Every row gives one point. Examples show where two turns around zero, p and q, send a point. Where does a point land after both, in the order given? Backwards means that the second turn is done in reverse. Each puzzle has new turns, and all numbers are rounded.

Turn p:
+0.45, -0.43, -0.02 -> +0.47, -0.33, +0.24
+0.21, -0.19, -0.37 -> +0.32, -0.26, -0.22
-0.22, +0.47, +0.07 -> -0.27, +0.42, -0.15
-0.43, -0.18, -0.07 -> -0.38, -0.26, -0.10
-0.08, -0.20, +0.67 -> -0.24, +0.02, +0.66
+0.07, +0.53, -0.28 -> +0.10, +0.41, -0.43
Turn q:
-0.12, +0.16, +0.27 -> -0.10, +0.14, +0.29
-0.25, +0.56, -0.27 -> -0.35, +0.53, -0.22
+0.34, -0.11, +0.54 -> +0.42, -0.07, +0.49
-0.10, -0.67, -0.36 -> -0.07, -0.68, -0.36
+0.13, +0.07, -0.18 -> +0.10, +0.08, -0.19
Where do these land?
q, then p: +0.10, +0.34, -0.11 -> +0.05, +0.29, -0.22
p, then q: -0.38, +0.55, -0.42 -> -0.42, +0.28, -0.61
p, then q: +0.42, -0.41, -0.07 -> +0.51, -0.28, +0.11
p, then q: -0.32, -0.38, +0.47 -> -0.30, -0.30, +0.54
q, then p: +0.17, -0.09, +0.13 -> +0.16, +0.00, +0.16

Turn p:
-0.54, -0.30, +0.45, +0.17, -0.20, -0.40 -> -0.42, -0.41, +0.32, +0.38, -0.13, -0.45
+0.27, +0.24, +0.48, +0.13, +0.14, -0.16 -> +0.20, +0.34, +0.43, +0.05, +0.04, -0.29
-0.24, -0.29, -0.17, -0.51, +0.04, +0.36 -> -0.12, -0.48, -0.03, -0.34, +0.13, +0.43
+0.39, +0.02, -0.53, -0.27, -0.21, +0.15 -> +0.30, +0.03, -0.48, -0.38, -0.22, +0.25
-0.52, +0.16, -0.10, +0.46, -0.46, +0.36 -> -0.64, +0.15, -0.09, +0.38, -0.39, +0.34
+0.44, -0.24, +0.07, +0.47, +0.11, -0.24 -> +0.51, +0.10, -0.04, +0.47, -0.03, -0.23
+0.19, +0.40, -0.20, -0.45, +0.59, -0.07 -> +0.16, +0.27, -0.12, -0.55, +0.61, -0.05
Turn q:
+0.47, +0.43, +0.26, -0.27, +0.38, +0.80 -> +0.55, +0.33, +0.46, -0.17, +0.29, +0.77
-0.22, -0.34, -0.55, -0.16, -0.14, -0.36 -> -0.32, -0.25, -0.62, -0.06, -0.28, -0.10
+0.36, -0.17, +0.14, +0.24, -0.76, +0.22 -> +0.32, +0.01, +0.33, +0.29, -0.74, -0.15
-0.26, +0.55, -0.22, +0.07, -0.42, -0.19 -> -0.06, +0.64, -0.27, +0.03, -0.16, -0.35
+0.14, -0.12, -0.05, +0.03, +0.18, -0.18 -> +0.09, -0.24, -0.11, -0.03, +0.13, -0.06
-0.23, +0.40, -0.28, +0.07, +0.04, +0.52 -> -0.06, +0.55, -0.10, +0.27, +0.08, +0.42
-0.37, -0.39, +0.59, -0.03, +0.46, -0.30 -> -0.51, -0.47, +0.39, -0.21, +0.46, -0.21
-0.04, -0.50, -0.07, +0.28, +0.45, -0.26 -> -0.17, -0.63, -0.14, +0.22, +0.32, -0.07
+0.15, +0.14, +0.17, -0.23, -0.18, -0.25 -> +0.15, +0.06, +0.05, -0.35, -0.11, -0.24
Where do these land?
p, then q backwards: -0.09, +0.04, -0.20, -0.53, -0.14, -0.10 -> -0.01, -0.16, -0.01, -0.47, +0.06, -0.33
q, then p: +0.85, -0.37, -0.17, +0.37, -0.11, +0.12 -> +0.79, -0.08, -0.07, +0.40, -0.49, +0.11
q, then p: -0.57, +0.20, -0.02, -0.53, +0.21, +0.26 -> -0.59, +0.06, +0.13, -0.39, +0.31, +0.38
q, then p: +0.03, +0.19, -0.35, -0.11, -0.42, +0.24 -> -0.13, +0.34, -0.21, -0.15, -0.43, +0.15
q, then p: -0.05, +0.40, +0.47, +0.02, +0.30, -0.24 -> +0.10, +0.10, +0.28, -0.21, +0.52, -0.35
p, then q: -0.20, -0.17, +0.59, +0.37, -0.38, +0.07 -> -0.18, +0.05, +0.54, +0.32, -0.20, -0.49
q, then p: +0.05, -0.30, -0.33, +0.40, +0.54, -0.34 -> +0.26, -0.29, -0.43, +0.49, +0.43, +0.06
